Rows are points. The points of each table are mixes of a few directions, plus a little noise. How many directions does each table use, and how many do they share? Where both have some left over, give the other angles between the two spaces (their principal angles), to ten degrees, smallest first.

First, 4 rows:
[[  4 -12]
 [  6 -18]
 [  8 -25]
 [-19  56]]
Second (6 x 2):
[[  9 -28]
 [ 14 -42]
 [ -1   2]
 [ -4  13]
 [-20  60]
 [  1  -5]]
Directions: first 1, second 1, shared 1

First, 8 rows:
[[  4   4  40 -42]
 [-46  45 -10   3]
 [ 20 -18  12  -9]
 [ 12  -7  26 -25]
 [-13   8 -28  27]
 [ 14 -13   9  -7]
 [  6 -13 -33  36]
 [  2  -6 -16  18]]
Second:
[[ 14 -34   7  24]
 [  3  -6   0   5]
 [ 25 -60  11  42]
 [ -7  16  -3 -10]
 [-14  34  -6 -24]
 [-17  42  -8 -28]
 [-12  30  -6 -20]
 [  8 -20   4  14]]
Directions: first 2, second 1, shared 0; angles 30

First:
[[-46  18  -6  -6 -45 -26 -13  13]
 [ 35   0   3  21  31  24  11 -13]
 [ 20 -13 -16  22   9  18   4  -6]
 [ -8 -25 -17   6 -15   1  -6   4]
 [ 41   4  43  -2  52  19  14 -20]
 [-33  60  25 -23 -17 -31  -3   7]
 [-21 -19   6  -5 -19  -8  -9   4]
 [ 12 -26 -37 -14   4   3   3  11]]
Second:
[[-44 -40  16 -12  -3  31 -25  23]
 [-13  39 -40   9   8  32  -3  25]
 [-16  24  24   0 -21 -28  -1  -8]
 [-48   2 -23 -21 -16  14 -19  35]
 [ 38 -37   6   9   5 -16  12 -25]
 [ 14  -9 -18  40 -12   7   3 -13]
 [ 39  12 -25   9  11  -8  18 -12]
 [ 23  29 -16 -18  27   2  13   5]
 [  2  14  35 -18  16  -7   3  -5]
 [  4 -34  41   2 -13 -27  -1 -24]]
Directions: first 4, second 5, shared 4

First, 11 rows:
[[ -9   0  26  -1   7   2  30 -13 -12 -34 -26]
 [-16  -6  -2 -25  11 -27  -4 -28   7  -3  42]
 [-29  10   3 -13   9  -7 -12 -14 -11  10  50]
 [-12   9   7  11  -4  14   6   4 -17  -1  -7]
 [  2   1 -10  16 -11   9  -4   9  -7  11 -13]
 [  1   2 -23  30 -20  16  -7  13 -13  22 -18]
 [ 21 -25 -17 -27   7 -36  -7 -21  35  -5  14]
 [  6 -13 -26  13 -13  -7   0  -8   2   7 -17]
 [ 39   8  20 -16  14  11 -15  40  32   1   0]
 [ -4   1  22 -11  10  -2  16  -8  -1 -23  -5]
 [  1  13   1  23 -10  28  -3  25 -16  11 -19]]
Second:
[[ 38  25   9  -3   7 -33  16  -2   4   8   0]
 [-11   3  11   0   0   6   6 -10  13  11   6]
 [-28  12   9   2   4 -17   6  -5  22  -9  -6]
 [  4  -3  15  -6 -10  36  23  -7   4  29  28]
 [-60 -20   1   6   0  24 -22 -15  17  -4  -7]
 [ 21 -23 -26   2   0   8 -33  13 -36 -14 -14]
 [ 18 -14 -17   2   1   3 -23   8 -24  -8 -10]
 [ 16  21   0  -3  -1 -27  26  19   0 -15   0]]
Directions: first 4, second 4, shared 0; angles 60, 60, 70, 70

First (8 x 18):
[[  8 -15 -34 -21 -20   8 -38 -17  24  -5 -22   2  -4  39   1 -26 -28 -22]
 [ 16 -21 -45 -25 -30  10 -46 -25  27 -12 -27  -1  -6  48   8 -34 -32 -29]
 [ -8  22   8  26  27 -12  30  17   2  10  25  -7   2  -8  10  51  39  26]
 [  2  -5  47   4  -5   0  29   5 -49 -10   6   1   3 -60  -9 -25   1   3]
 [  5  -3 -16  -4  -6   1 -11  -6  11  -3  -5  -2  -2  18   6  -1  -3  -5]
 [-18  14  13   5  20  -2   9  14   5  16   8   8   4  -5 -14  19   4  12]
 [  9  -1  -1   8  -3  -4   9  -2  -6  -8   5  -8  -1  -5  12   6  13   3]
 [-15  10  29   7  16  -2  19  14 -14  11  10   6   4 -27 -14   9   6  13]]
Second:
[[-16  -7   8 -31 -21  23 -14 -59  -4   9 -52 -21 -24  32 -21  -7  -8   4]
 [-10   1  -1 -28  -4 -35  -1  39  15  19 -18  26   6   9  -8  35  -3  -3]
 [  0  -3  18 -14 -12 -20  23   1 -20   6 -17   3  -1 -16   1  27   9   2]
 [  7   6 -17  28  20  -6   9  27  13  -1  41  13  17 -10  19  11   0  -4]
 [ 10  -9 -31 -14 -22   9 -30 -31  20 -11 -29 -21 -17  48   8  -8   3  -4]
 [ 26 -13  -5  18 -12   5   6  -3 -19 -28  20  -9   5 -25  23 -34   1 -11]
 [-11   9   8  27  23  23  11 -17  -3   9  27   2   8 -16  -6  -6 -13   2]
 [ 16   5 -10  15   1 -17   0  27   6 -18  12 -14  -4   4  22  12  38  15]
 [-26   9  32   4  23  18  -3  16  -6  15  14  19   9 -28 -35 -31 -27   3]]
Directions: first 3, second 6, shared 3

First, 11 rows:
[[  0  -3  13  15   3  -6  -7   9  -1  14  -1  -1  13  -5 -14 -11 -10  12
   -7   4  -4  -4  -7   4]
 [ -2  -7   3  -3 -21  11 -29   2  -9 -20 -12  -2  13 -16 -25  -2  -6 -13
   -1   1  -8 -16   8 -10]
 [ -4 -13  34  33 -18   0 -49  22 -16  10 -15  -5  44 -29 -59 -28 -30  14
  -15  10 -16 -30  -4  -3]
 [  1   7 -35 -43  -8  15  17 -23   5 -39   1   3 -35  13  34  31  28 -34
   16 -11   9  11  17  -9]
 [  4  13 -10   0  40 -22  60  -6  21  34  25   4 -27  33  55   9  15  22
    5  -3  16  35 -14  18]
 [  0   1  -7 -11  -7   6  -3  -5   0 -14  -2   1  -5   0   2   6   5 -11
    3  -2   0  -2   6  -4]
 [  0  -4  13  15  -2  -3 -12   9  -4  10  -2  -2  16  -8 -17 -12 -13  11
   -6   4  -6  -8  -5   2]
 [  1   3   7  15  20 -14  19   5   7  28  10   1   0   9  10  -6  -4  20
   -4   2   4  10 -11  11]
 [ -1  -1  -1  -2  -5   3  -4  -1  -1  -5  -2  -1   1  -2  -3   1   0  -4
    1   0  -1  -3   2  -2]
 [  3   5   7  14  23 -16  23   4   8  29  12   1  -2  12  15  -6  -2  22
   -3   3   6  14 -12  13]
 [ -2   0 -24 -35 -28  23 -17 -17  -6 -49 -12   0 -15  -7   1  21  16 -40
   11  -7  -1  -8  20 -16]]
Second (10 x 24):
[[  9   8  -3   4  13   8   7   3   6   2   3 -17  -4  -9   4  -1   2  -4
    0   0  -7  -5 -12   0]
 [  0  17 -15   6  36  18   0  19   6  -6   1 -16  20  -6 -23  22  28   2
  -37  15  12  30 -33  -5]
 [ -7  -9   0 -20 -12 -16   1 -30 -20  18  -2   3 -31  15  18 -22 -20   5
   19 -19 -36 -16  19 -15]
 [ 24  11  -7   8   4  12 -11   1   3  -5  16  15  16 -24  -6  -6   5  -7
  -13   8  27  -1 -28 -11]
 [ -7 -13  28  17 -41 -35  -2  21  -2  -8  -1  13  35   5  -1 -10   2  10
   34 -10  35 -16  23  28]
 [ -1   2   2  12  -4  -1 -10  20   3 -13   2  16  35  -4 -20  12  18   3
  -15  11  39  17 -10   7]
 [ -7  -5   2 -13   3  -7  16 -17  -5  16  -7 -26 -37  13  22 -12 -17   1
   22 -16 -48 -18  18  -1]
 [ 12   6   4  19  -3   7  -7  22  13 -16   7  12  34 -17 -14  10  13  -4
  -10  13  43   7 -16  10]
 [-16  -3 -13 -22  14   4   1 -22 -12  12  -9  -5 -30  19   3   3  -6   3
  -12  -3 -38  12   8 -17]
 [ -8 -13   3 -11 -11  10   6 -17  10   0 -10   5 -37   9  18   4 -26 -11
   12   2 -27 -10  31   5]]
Directions: first 2, second 5, shared 0; angles 60, 70

First:
[[  0   1   0   0   0   0   0   0   0   1   0   0   0   1   0  -1   0   0
   -1   0   0   0   0   0   0   0   0   0   0   0   0   0]
 [ -6  60  -7 -17   7   9 -13  -6  43  57  17 -14  -4  28  40 -57  17  12
  -32  30 -14 -14  -2  -4 -15   7 -22 -25  11  -1 -10   3]
 [  0   4   0  -1   0   1  -1   0   3   4   1  -1   0   2   2  -4   1   1
   -2   2  -1  -1   0   0  -1   1  -1  -2   1   0  -1   0]
 [  1  -6   1   2  -1  -1   1   1  -5  -6  -2   2   0  -3  -4   6  -2  -1
    3  -3   2   1   0   0   1  -1   2   3  -1   0   1   0]
 [  2 -16   2   4  -2  -2   4   1 -11 -15  -4   3   1  -7 -10  15  -4  -3
    9  -8   4   3   1   1   4  -2   6   7  -3   1   3  -1]
 [  5 -45   5  12  -6  -6  10   5 -33 -43 -12  10   3 -22 -30  43 -13  -9
   24 -23  10  11   2   2  12  -6  17  19  -9   1   7  -2]
 [  1 -17   2   5  -2  -2   4   2 -12 -15  -5   4   1  -8 -11  16  -5  -3
    9  -9   4   4   1   1   4  -2   6   7  -3   0   3  -1]
 [ -2  19  -2  -5   2   2  -4  -2  14  18   5  -5  -1   9  12 -18   5   4
  -11  10  -4  -4  -1  -1  -5   2  -7  -8   4  -1  -3   1]]
Second (9 x 32):
[[-13  32  -7  -5  13  -7 -19   1 -10 -12  12 -10  -8   4  22  -8   6  16
    2 -15  25  26  27   8   7  -3   0  13  -9   4 -19   9]
 [  6 -15   5   8   3  16   1   4   1   8  -6   4   7   0 -10   5  -7 -22
   -5 -11  -9   7 -21  -1 -16   0 -14  -1   6  19   0  -7]
 [  2  -7   2   6   7  13  -3   5  -1   4  -3   2   5   1  -3   2  -6 -16
   -6 -14  -2  14 -12   1 -13   0 -14   3   4  19  -4  -4]
 [-18  44 -11 -12   7 -23 -19  -5  -9 -19  17 -12 -15   4  29 -12  13  37
    8  -2  32  15  47   8  24  -3  15  11 -15 -16 -17  15]
 [ 10 -23   5   3 -11   2  16  -1   8   8  -9   8   5  -3 -17   7  -4  -9
   -1  16 -19 -24 -20  -6  -3   2   3 -11   6  -8  15  -7]
 [ 12 -29   6   4 -13   4  19  -2  10  11 -11   9   7  -4 -21   8  -6 -13
   -1  17 -23 -26 -25  -7  -5   3   3 -13   8  -8  18  -9]
 [ -6  17  -5  -8  -5 -19  -1  -5   0  -8   7  -4  -7  -1  10  -5   9  24
    7  14  10 -10  23   1  18   0  17  -1  -7 -22   0   7]
 [  2  -3   0  -2  -5  -4   6  -2   3   1  -1   2  -1  -1  -3   1   1   3
    2   8  -3 -10   0  -2   3   2   5  -4   1  -8   4  -1]
 [  5 -13   5   7   5  16   0   5   1   7  -6   3   7   0  -9   4  -7 -22
   -7 -13  -8   9 -20  -1 -16   0 -14   1   7  20  -1  -6]]
Directions: first 1, second 2, shared 0; angles 80

First, 11 rows:
[[ -6  28 -19 -13  18  24  19   2  -5  15  26 -15 -24 -21 -13  20  -4   4
    9  19 -30  13   3 -19  38  11 -22 -31  -3  31 -27  17]
 [-28  12  -5 -23  20   9  10  45  -8 -27  17  50 -27  -6  -5 -11 -10  13
   27  -3 -24   1 -21  35   1 -11   2  13  19 -34   6 -12]
 [-11   8   3  -4  39 -20  24  13  -5  -4 -13   6 -18   6 -31 -17  27 -23
   -1  11 -49 -33 -27  -5   2 -38  57 -29   5  -5 -10 -28]
 [ -8 -11  -1 -10 -26  32   2  18 -10   3  27   8   0 -26 -10  -2 -12  16
   13   2   0  23  -6  18   2  16 -32   7  -6 -13  -4  12]
 [ 21   1  -4  13 -17   2 -12 -36   8  21  -3 -37  16   2  16  21  -5   0
  -16   2  27  13  27 -28   9  23 -26  -5 -12  34  -6  22]
 [ 14 -12  16  21   9 -47 -15 -22  14 -11 -45  -1  20  39  17 -12  16 -20
  -21 -15  22 -31   5  -7 -29 -22  46  13   5  -7  23 -22]
 [-18 -20  10 -12  -9  12   9  37 -13 -14  11  31  -4 -15 -24 -26   4   4
   14  -2 -19  -3 -30  35 -16 -15  13  10   3 -42   6 -17]
 [ 11 -47  20  12 -50  14  -3  -7  -9  17   1 -23  33 -19 -25 -20  12  -5
  -13   1  13   5 -11   6 -24   3   0   1 -24 -15  -1   0]
 [  3  15  -8   0   8  -4  -7  -8   7  -3  -2   2  -5  10  20  14 -10   6
    1  -4  12   5  15  -6   8   9 -13   6   7  11   3   8]
 [ 23 -12   6  20 -18 -12 -12 -37   8  19 -17 -37  25   9   8   7   7 -10
  -23  -1  26  -2  18 -26  -6   9   0  -5 -14  23   0   8]
 [ -1  37 -18  -5  25 -10 -15  -6  14 -15  -2  18 -17  22  46  27 -24  15
    9 -10  22  10  28  -5  16  16 -26  19  21  16  11  13]]
Second:
[[ -4 -25  26  44 -43   3  -6 -33  -9  18  11 -27  33   1   0 -23   7 -29
   -4 -14  23  -9  -7  14 -27  -4  -3   0 -27  12  -5 -14]
 [ -7  -3  -5 -14   9 -15 -10  26   4  -5 -49   3   8  -7  -8  21 -17  -4
   -9  36  -5 -33   5  11  14 -10 -10   6   4  -6  -4   2]
 [ 27   2   5 -10  12 -20  12 -36 -10   6  -6 -34 -15  23  -1   5   8   6
  -39 -17  -8  11  24 -26   6  -1  22 -20  13  20  11   3]
 [  7 -13  15   9  -6  -9   9 -20 -11   4   1 -18   1  10 -10 -14  12  -9
  -20 -14  -7  -2  -1  -1 -12 -10  23 -12  -1   3   5 -12]
 [  1   7  -1 -32  35  -1  37  14 -20  -6  16   1 -40  -2 -38 -15  21   8
  -11  -4 -60   6 -16  -6  11 -21  46 -34  19 -11  -1 -14]
 [  3  20 -19  11 -10  17 -28  -6  24  -1  20  18  10   1  46  18 -17  17
   30 -10  47  28  17 -11   2  36 -45  29  -4   8   3  25]
 [-10  28 -25  -5   9  31  -6  17  15  -4  37  31 -12 -14  21  13 -10  20
   41  -1   8  30  -2  -6  14  26 -35  12   1   2  -9  19]
 [  8  -5  -4 -23  21 -16  -4  24  10 -25 -15  36  -9  14   4 -10  10  20
    3 -12  -2   3  -6   1 -16  -8  32  21  21 -39  24  -8]
 [-26 -11   7  20 -26  11  -7  13  -5  15 -15  -8  24 -26 -14   5 -16 -29
    9  36   1 -33 -14  26   8  -7 -32  -3 -25  11 -25  -3]]
Directions: first 4, second 5, shared 2; angles 30, 50
